Each row is a point. The window is the flat piece filled in between its corners: a triangle in 3 columns, a solid with four corners in 4, and so on. A path goes straight from each point to the next, and from the last back to the first. List the points from which the path goes on through the window.

Window, 3 rows:
[[  7 -32 -45]
 [ 11  13   0]
 [ -9  17  36]]
Path:
(1): [18  1 36]
(2): [ 35 -39 -35]
(3): [ -4 -24 -42]
(4): [-7 29 13]
(5): [32  5 43]
(6): [10 13 38]
(7): [-16  26  23]
(8): [-18  49   1]
Through the window after points: 2

Window (4 x 4):
[[-51 -14  18 -18]
 [-15  -8  15  15]
 [ 28  11 -33 -59]
 [ -5  27  15  10]]
Path:
(1): [  5  26 -37   1]
(2): [  1  15 -42 -33]
(3): [ 25  20  16 -46]
(4): [-19 -25  61   6]
(5): [-49  15   1  19]
(6): [-29   5 -38 -21]
(7): [ -9  -7  25 -15]
(8): [-23  18  59 -23]
(9): [-51 -25   3  55]
(10): [-33  15   0  24]
(11): [-20   5  33  -9]
(12): [18 28 43 -6]
(13): [-20  21  -3  12]
(14): [-37  -4 -22 -25]
(15): [ -3  -3  15 -27]
(16): [  2  10  39 -32]
Through the window after points: 6, 12, 14, 16

Window:
[[-14 -20  15  -1 -20  26]
 [ 28  23   2  25  48  -5]
 [ 39  -6   2  -1  41   7]
 [ -2  39 -29  -8  27  32]
 [ 60 -19  30  16 -14  -2]
 [-21 -27 -15  -5 -44   2]]
Path:
(1): [ 49   7  15 -15  25  -5]
(2): [ 16 -19 -16  19  45  23]
(3): [ 46 -10   2  23  14  37]
(4): [ 32  14  13  -9   6 -32]
(5): [ 14  43  25 -28  60  21]
(6): [ 40 -29 -33  56   5 -13]
(7): [ 48 -20 -18  25  25  32]
(8): [ 12  -3  36  -6   2 -23]
Through the window after points: 1, 5

Window (9 x 9):
[[  6  14  41 -21 -10  26  34  28   4]
 [  5   2 -42 -25  40  37  37   4 -35]
 [  0  14 -19   2  33 -17  14  16  15]
 [  4 -22  -8  20 -17  -2  -8  20  34]
 [ 14  26  16 -33 -46 -27   2  56 -27]
 [ 13  61  31  21 -10   1 -30  -1 -34]
 [ 27 -38  12  10  42   9 -12  11  26]
 [-21   0  68  67  57  22  -5 -38 -46]
 [ 54 -23 -15   6 -14 -36   4  -9  29]]
Path:
(1): [ 50  43 -16   9  -5  14  24  25 -17]
(2): [46  3  5 60  6  9 19 36 23]
(3): [-16   8  26 -45  -3  -1 -11  -6 -22]
(4): [ -6 -20  15 -18   8  18  -7 -13  22]
(5): [ 20   0   5  12  18  -5  24  30 -25]
(6): [ 44 -26  19  55  30  -6  21  34 -21]
(7): [ -9   9 -14 -33   8  12  -7 -34  13]
(8): [-38 -24  55 -26 -12 -11 -29   6 -26]
Through the window after points: 2, 6

Window, 11 rows:
[[-16  20  11 -11  10  17 -10  16  22 -66  24]
 [  9  20   4   4 -58 -27  20 -24   1   2 -30]
 [  5 -21  24 -10  46 -24  10 -46  23  49  32]
 [ -4  11  38  27   2  24 -11  28  16  42 -25]
 [ 19  30   6  25 -14  39  39 -25  17  25  33]
 [-26  57 -33  14  11  46 -13  10  -2  -7   4]
 [  8 -10 -27 -11  -5  28 -15  16  30 -23  43]
 [-10  -4   8  67  30  14  -7   1  34   4  -2]
 [-95   5  15  63  30 -14 -13  24  37  38  59]
 [ 32  21  -4 -10   0 -25  21  14 -47 -22 -10]
 [ 44  42 -12 -51 -13 -54  21   6  32  -5  14]]
Path:
(1): [-18  -5   8  16   2  -9  20   5  27   3   9]
(2): [ -5  -1 -18  -1   6   5  45   5  15  -8   9]
(3): [  5  34   9   8  -4 -12 -17 -11  10  -2  27]
(4): [ 16  15   9  34 -11 -11 -15   6 -12  17  12]
(5): [-21  26  11  -1  14 -10  37 -13  14   5  -8]
(6): [-5  9 -7  5  6 10 24 -4 18 -2 16]
(7): [ -2  39   5  25 -35 -56 -50  -4 -18   1  13]
(8): [ 20  42  25  14   1  -4 -47 -14   5  57  22]
Through the window after points: none
